Rows are points. Any point is a mix of the corners, with weights that add up to 1. It lies inside the corners' shape when no weight is negative. Say inside or outside, and name the corners with a negative weight.
In the rows, zero is written as 128.

Corners:
(1): [179 151]
(2): [176 163]
(3): [75 96]
Points:
[135 138] => outside (1)
[189 170] => outside (3)
[147 145] => outside (1)
[134 137] => outside (1)
[201 164] => outside (3)
[122 130] => outside (1)
[166 145] => inside
[ 95 113] => outside (1)
[74 94] => outside (2)

Corners:
(1): [126 164 140 119 120 105 139  65]
(2): [  7 165 146 134 111 136 132  83]
(3): [151 176  39 162 175  68 155 184]
(4): [153 131  81 135  87 151 129 133]
(5): [185 106  84  86  79 152  93 132]
(6): [109 139 192 166 102 151 119 127]
(7): [141 121  67 109 114 130 139 169]
(8): [158 147 119 122 151 141 129 126]
(9): [ 63  82 137 138  86 163 105  81]
Points:
[ 85 144 152 144 109 142 124 113] => inside
[155 142  74 127 126 114 126 150] => inside
[ 95 130 117 126 104 140 119 107] => inside
[ 68 146 134 160 111 128 137 116] => outside (5, 8)
[ 99 138 140 138 104 143 121 115] => inside
[ 93 127 128 142 113 142 125 110] => outside (5)

Corners:
(1): [118 208 137 126 118  89 206  71 114 140  81 152 153  96]
(2): [143 110  66  92 149 126 169 151 120 150 150  98 136  83]
(3): [ 87 114 124 190 139 106  52 123  92 131 165  66  91 189]
(4): [139 140 135 149  96 149  71 182  82 158 196 111  80 220]
(5): [155  74 126 138 160 124 163 112 123 123 160 136 163 138]
(6): [132  90  64  84  53 141 151 125 155  71 185  82 144 145]
(7): [141 228 104 141 143 178 135  85 121 102 146 153 153  64]
(8): [164 235 128 117 176 114 157  88 133  46 104 175 110 142]
(9): [162 204 181 128 148 114 163 108 145 102 139 130 125  64]
(10): [149 249 165 127 151  66 129 134 146 124 104 179 150 100]
(11): [ 63  63 162  92 151 137  81 147  97 135 139  96  91 201]
(12): [139 145 129 103 129 105  74 121  90 140 164  92 105 202]
(13): [113  95  42 115  77 104 142 128 134 137 195 124 118 134]
(14): [149 239 130 167 156 159 181  85 172 148  71 161  99  60]
(15): [107  86 150 123 110 128  81 107  68 148 112 122 126 140]
Points:
[128 149 137 152 120 129 112  98 107 115 139 110 121 138] => outside (2, 10, 11, 13)
[129 165 129 140 136 113 123 119 125 125 136 122 121 128] => inside
[109 117 127 126 132 125 106 130 110 127 150 104 111 160] => inside
[127 145 130 129 160 125 130 113 126 119 123 139 124 103] => outside (1, 4, 6, 12)
[135 149 119 118 128 131 144 110 119 130 134 126 122 124] => outside (3, 10)

Corners:
(1): [230 112 124 128 135 119 110 142 148 153 134 126 128 115 100 142 105 101
 127 144]
(2): [145 107  83  71 108 110 122 123 141 138 168 117 144 129   7 142 131 129
 113  79]
(3): [102 104 111 123  21 138 124 119 146  96 146 138 135 120 105 154 139 152
 116 128]
(4): [126 127 126 151 146 146 144 123 133 116 116 138 144 116 140 165 141 159
 126 156]
(5): [141 101 135 114 139 143 113 124 148 133 124 122 136 163  88 127 127 125
 120 133]
(6): [176 112 128 124 145 125 124 113 131 110 141 124 131 117 120 174 135 124
 121 124]
(7): [112 112 116 148 131 145 137 113  98 117 100  75 113 139 136 147 145 166
 127 144]
(8): [133 113 137 109 142 123 127 147 134 110 117 147 123 115 134 139 139 142
 113 154]
(9): [118 140 158 160 133 129 127 126 126 127 102 148 152 120 139 131 139 134
 116 146]
(10): [124 105 140 134 142  76 130 139 128 139 139 140 128 117 115 130 109 116
 153 143]
(11): [158 132 132 132 126 151 146 133 124 144 137 136 147 112 128 130 140 137
 153 144]
(12): [102 122 124 138 144 145 166 138 111 125 123 105 117 178 121 120 125 118
 128 137]
(13): [129 101 121 148 150 144 125 142 107 125 133 111 154 121 125 130 129 110
 130 154]
(14): [112 131 145 129 119 126 131 130 146 137 148  95 155 144  91 117 141 144
 120 147]
(15): [145 121  84 132  76 137 112 114 120 111 159 132 122 128 101 143 132 139
 116 139]
(16): [117 157 135  65 137 138 116 143 150 134 119 130 149 123 114 152 136 145
 115 148]
(17): [121 106 153 123 136 145 130 144 107 137 136 164  73 141 131 155 115 137
 123 137]
(18): [130 107 132 125 126 130 131 139 125 137 145 139 138 132 132 125 102 133
 123 127]
(19): [113 129 129 140 135 132 114 146 148 122 138 137 108 126 125 135 141 149
 138 129]
(20): [117 100 139 120 140 148 133 133 109  88 135 148  84 118 119 128  93 121
 123 149]
(21): [133 121 135 148 146 140 129 108 135 151 126 123 121 123 129 122 140 118
 108 150]
Points:
[133 110 111 117 102 128 123 125 129 114 122 128 136 134 103 164 135 138
 117 136] => outside (11, 14, 18, 19, 20, 21)
[137 119 130 128 138 140 129 128 126 129 131 118 128 136 116 134 131 129
 120 138] => outside (3, 4, 10)
[122 116 129 129 131 134 130 129 124 127 133 131 127 129 118 138 127 131
 130 138] => outside (1, 8, 14)
[131 123 133 132 143 132 128 133 126 134 125 125 125 128 118 133 130 132
 127 145] => outside (3, 6, 18)
[130 117 127 124 135 140 126 126 123 129 133 125 139 125 111 136 134 135
 117 139] => outside (1, 3, 10, 12, 19)
